Each wall is flat, endless, passes through zero and stands at right angles to its row. A trip goes straight from one point to another. Which walls does it cross, in order?

Walls:
(1): [-6 46 28]
(2): [ 34 -33  -8]
Trips:
[-62   3  64] to [-21  16  21] -> none
[-28  29  19] to [36 -9 -1] -> 2, 1
[-22   3  19] to [  7 -33 -51] -> 1, 2
[ 14 -66  19] to [-1 83  5] -> 1, 2
[-17  -7  16] to [ 17  -4 -69] -> 1, 2
[-18  13  26] to [-24  44  60] -> none

Walls:
(1): [-14 -23 -38  23 -39  33 -27  34]
(2): [ 51  -8  21 -31  45  61  40 -37]
(3): [ 24 -77 -11  14   7  37  17 -17]
Trips:
[ 22 -45 -10 -47 -33 -91  21  24] to [ 22  -2 -72  -8  38  13  -8  -8] -> 3, 1, 2
[ 45   2  -5   7 -26  12 -35  -4] to [  2  10 -35  49   8  84  -6 -49] -> none
[ 21  66  78  -8 -15   9  47 -72] to [ 20  20  50  -8  11  -4 -13   3] -> none
[ 10  18 -21 -14 -10 -78  55 -41] to [ -3  27  36   3 -26 -31  60 -32] -> 2
[ 26 -26 -20 -24 -27 -29 -11  51] to [ -4 -21  17  26 -40 -30  15  13] -> none
[ 26  41 -45  36 -16   4 -29 -57] to [-29  30 -59  58 -12 -20 -13  -3] -> none
[34 -5 41  7 21 -5 23  6] to [-53  27  57  57  15  -9   6  -2] -> 3, 2

Walls:
(1): [-22  -8  -5  -5  49 -46  17 -35 -38  -5  18  65]
(2): [-20   1 -48  20  57 -24   9 -17  20 -13  48  39]
(3): [ -1  28  -2 -15  19  10  43 -20 -52 -93  22  12]
Trips:
[-14  32  10  34  14 -17 -69  56 -52 -26   2 -38] to [  8  20  39  10 -33  -7  15  -6  23  41 -31 -75] -> 3
[ -3  73  -9 -53   3  38  -5 -31 -12  48  48  12] to [  3 -13 -31  -4  14  -2 -22   4 -17  29 -27  11] -> 3
[-49   5   7  60 -28  70  -4 -21   7  26  61   3] to [ 43   3 -46  14   4   1 -57 -43  21 -22  31 -62] -> none
[ 35  42 -28   1   3 -47  53 -38  15  45 -41  32] to [-17 -53 -42  -2   6  63  10  11 -65 -25  13  10] -> 3
[ 23 -43  18  25  43 -36  -5 -18 -52  30 -39   8] to [-11  15  12  19  -8   3  13  40  17  19 -69  50] -> 1
[ 18  -3 -17  70  17  -4 -12 -36  23 -54   3 -46] to [ 21  37  -8  40 -13  24  36  31   4 -16  21  54] -> 1
[-20  39 -69  -2   3 -24 -80  14  54  25  24   1] to [-17  -4  -5  30 -57  15 -15  50 -36   3 -15  23] -> 2
[-43 -14   1   7 -69  19 -10 -33 -37 -43  -9  -2] to [ 22   0   8  10  -8 -34   0  33 -34  -1  28  31] -> 1, 2
[ 12  47 -28  69 -37 -28  34 -28  44 -16 -41 -14] to [-32   4 -12   3 -64  26  28  67 -52 -13 -14  31] -> 2, 3
[ 24   2  10  31 -35  27 -30  18  16 -30 -25 -47] to [ 14 -58  40   3 -27 -32  60  52  38 -43   5 -55] -> 3

Walls:
(1): [ 10  -3 -20  23  -4  25  40  19  -3 -39 -13  22  18 -16 -35  21  26 -21
  23  -7]
(2): [ 51  13 -10 -46  -5  -7  23  15  35  31 -81  11 -26 -18 -16 -63  41  41
  25  -3]
(3): [-47   8   3   8  34 -23 -30  23 -31  44  10 -69 -28  22 -28  25  53  17
 -41  18]
(4): [-83  66  19   6  -9  12   9  46 -19  16  -1 -65  -7 -24  22  16  33 -15
  50   9]
Trips:
[ -6  45  34 -41  -1 -12  22  15   8 -11  17  -6 -95  -9  25  18  13  16
 -16 -13] to [ 95  12  29 -48 -40  43  37  16  43 -20  27 -25 -12 -56 -22  45   0   0
  11 -16] -> 3, 1, 4
[ 16  34  -4  -3  -8  28  49 -55  -2 -45 -64 -45 -48  20  58  15  23  18
  39 -40] to [ 14  28  -7 -14 -28  11  45  29 -38  -2   2  20  56  14  39  57  13  16
  -6 -17] -> 2
[ -5 -41  -3 -31  16  38 -15  21  -4 -19 -19  55 -49   3  14   7  10 -66
 -31 -33] to [  7 -47 -55 -33  29  42  58 -12  40   7   0 -26 -18  21   7  31  30  -1
 -57 -44] -> 2, 3
[ 28 -26  -5  -9 -25  17   5  45  -2  55  46 -32 -36 -21 -30  41 -17 -26
  -7 -42] to [-12  23 -54 -75 -44 -40 -20  19  11 -41  79 -11 -33 -13  -7  -2 -27  -7
  32  30] -> 1, 3
[-49  36   2 -26 -39 -56 -32 -12  26  54  -1 -23   5 -44 -13  48 -37   9
   6  38] to [ -8  11  -4 -28  12  26  13  40 -22  33   6 -10  -1 -19   4  -3  18 -12
  44 -16] -> 2, 1

Walls:
(1): [-28  19  30 -69  36  36  -1  -4  -4  14  -4  22  14  11  23  -4  24  -3
  13 -12  12  18 -11 -32   2 -13  15  29  17  34 -10 -40]
(2): [ -7 -20  13 -42  26  15 -13 -36  35   1  35 -36   6  21 -10   1  24  -7
 -40 -24  26  -1 -15  34  -3  -9  18  -5 -38 -45  40   3]
(3): [-36  23  10 -17 -40   3 -57 -28 -24 -18  -5  17  19 -21 -12  -1  33 -30
  46   6 -20 -25   3  13 -32  21 -40  16  10  -1 -22  11]
(4): [ 31  36  22 -40  32  18 -24   3  14  -5  29  -3 -13   5 -38 -27 -15 -33
 -29  11 -51 -52 -36  30  11 -10 -20 -22  42  -7  -8 -46]
(5): [-11  14  27  12 -40  26  41   0  36 -10  23  -4 -23  -6  -8   1  34   9
 -19   6 -45  18   4  34 -39 -13 -31 -22 -18 -35 -34  16]
(6): [-44   9  11  37 -12 -30 -20  11   6   2 -18  -6   2 -39  14  -9  20 -52
  -8  31   8 -10   8   5  -7   7  -2   6  -5   1  45 -35]
(7): [ 13  -4  -9  14  10 -28  50   4 -40 -45 -13 -11 -36  21  14  23 -18   0
  30   3 -18 -30  11 -24  -1 -11  18  11 -43  22  25  43]
(8): [ 62  12  10 -33 -11   6  31  41   0  32 -24   7   4  46  41 -46 -41 -17
   3  12  16 -29   4   9 -41  19  18  13  10  10 -11  -1]
Trips:
[ 22 -30   6 -43 -65 -18 -17  15 -59 -24 -33  46 -20 -50  32 -15 -19   7
  18  11 -20 -39  23 -23 -51 -17  11  50 -14  28 -23   7] to [  6  11  13  16  -8  17   6  12   3   1  -6   2  51 -25  24  15  -7  20
  -5 -14  56  14  37  -5   8 -58  39 -16  15  -9  56   4] -> 3, 2, 7, 8
[ 16   9 -39 -28 -11   8  19  20   2 -36  12 -16  19 -22  25  23  27 -28
   1  17  13  -8  31  25  40 -11   1 -28  19  18 -14  20] to [ 15 -52 -50  17 -43  18 -24  12 -22 -15   5  14 -20   1  14  13  17 -14
  19  30  22  26 -24  11   7  35  -4  29  -3 -95  19  -8] -> 4, 6, 2, 7
[ 26   7 -21  44  33 -53   1 -35  -9 -21  -5  30 -17 -11  23   8 -35 -36
   6   4  39   0 -35   1 -24 -40 -13  23   4  -9 -29 -32] to [ -2  31  -6  25 -22   9  11 -34 -13  -3  26  12 -13  41   6 -37   6   5
  -5 -19 -17  11 -25 -22   7   4   6  13  16  17 -18  57] -> 4, 6, 3, 5
[-14 -13  19 -23  15 -15   3   3 -15 -45   9  -1   1 -14  10 -16  10 -34
  13 -11 -21  14  -7  27   4 -43 -33   9  -9 -18   8  24] to [-24  16 -31 -53 -10  -8 -36 -18  20 -41 -13  -5   0 -11  14  38  -2 -19
  62  29  -6   9  32  13  12  24  20 -17   0 -28  -8  11] -> 4, 5

Walls:
(1): [-43  10  23 -37 -53  12  13  40 -21 -23 -40  47  35  41   2  17   3   4
  13  46  47   9  31  21 -16 -12  17   3  43  -4  24  30   7 -17  51   0
  35   1 -36 -43 -49  41  51 -21   1  32 -12  16]
(2): [-13 -29  25 -24  32 -39  -6 -14 -83 -46  23  10 -42   9 -12 -22 -25  14
 -43 -19  20 -52 -32   2 -12  30   5 -41 -14 -15 -37  23  -6  28 -20  33
  -9  -5  16  27 -22  18 -10 -15 -31   0  40   4]
(3): [-14  24  19 -40 -17 -21 -23 -18  13   3 -48 -44 -29  54   7   5  23 -11
   5   6  21  37   1 -22 -25 -31  33   9 -25 -20  47 -36  25 -68  24  48
 -14  23  -2  31   7  41   1   6 -15  25   1   0]
(4): [ 15  -3   1  19   4  -7 -23  44  39 -16 -77 -12 -25 -49 -34   5 -45  18
  -7  14   6 -14  -3 -15  18 -58  -5 -82  28 -43  63  72 -17  -1 -62  16
  29 -31 -12   8 -14 -24  34  -4  57   7 -72   2]
(5): [ 27  -1   2 -37 -25  43  16 -30 -35 -22  61   2  28   8  -7  -4  35  -9
 -32  -4  29  -2  14  -6  36 -43 -39  68 -55  25  -6  59  39  16 -16  39
 -26  12 -26 -26 -17  -1  70 -25 -12  11  18 -34]
(6): [  1  14   8  -2  80 -17 -32  71   8  19 -31 -41   6   2   1  23 -16  38
 -17  -2  20 -34   9 -45 -32  -8 -19  16 -43  29 -50  27  55  28  69   7
   8  18   2 -24   4  34  -1  10  -5  17  -8 -24]
(7): [-12  28 -38   4  14  11  42 -53 -28 -18  24  24  25 -11  39  58 -30  -9
  -4 -37  40  11  21 -25  71 -50 -44 -40  -7 -36  -6 -19  60 -39 -44 -44
  73 -60 -25   6  37 -27 -26 -11   9 -20 -19 -10]
(8): [-23 -21  48 -20 -23  38  14 -31  -6 -27  35  49  25 -10  12  16   4   3
  -8  -9   9  78  -3 -10  11 -31   7 -25 -36 -13  32 -10   8  -9  33 -31
  44 -53  54 -27 -11  20  11  21 -27 -52  95 -13]
Trips:
[-17 -12  34   2  20 -40 -16   9   7 -31 -12 -87 -68  -2   3 -42  -6  35
 -43   2  25 -10 -51   9  -6  66  -4   8  -9  28  38 -71  12  -2  20  17
  21  -2  27  19  14 -50 -85  18  13   3 -26 -76] to [-10  28   1  51 -48  14   1 -53 -19  15  -2  16  25   3  15 -18  37 -41
  -9  44   0   5   9 -19  -2 -36 -12  14  19 -16  12 -15 -35 -17 -33  23
   3 -45  64  -2  12 -31   1 -18 -44   1   7  60] -> 6, 8, 7, 2, 5
[ 51  25  32  44  34 -59  32 -49  20  23   2  28 -58  -6  -9   4  16 -43
  17  64  34  -2  15  30  -7 -68  34 -32  58  -7  28 -19 -36   7  -4  -1
 -29  46  -1  51  30 -37 -31  19 -19  84  70 -53] to [-45 -69   4 -10   3  57  37 -27 -34  21 -37  46  -7   6 -21  13 -37  33
 -28 -40  18  14 -23  14 -22 -18  11 -65  13   2   2  25 -20 -42  -6 -19
  17   3   0  28   3  41 -54  22  12  15  21  16] -> 8, 7, 1
[ -4   9  21  21   2  64 -30   2  72  22  17  24  51  17 -24 -20 -10 -62
 -39   9  29  -9 -29  36   3  -3 -21 -47  25  66   8  12  40 -14 -13  -2
  47  10 -67  44 -12 -11 -36 -23  60  15  25  50] to [  2  -3 -22  75  -2  42  29 -20   4 -16 -35 -20  35  28  28 -30  38  29
 -17  31 -51 -21 -28 -47 -14  15 -22 -19  35  16 -28 -11  11 -40  -7   8
 -25 -28  35 -21  17 -14  49 -47  14   5 -10  15] -> 1, 7
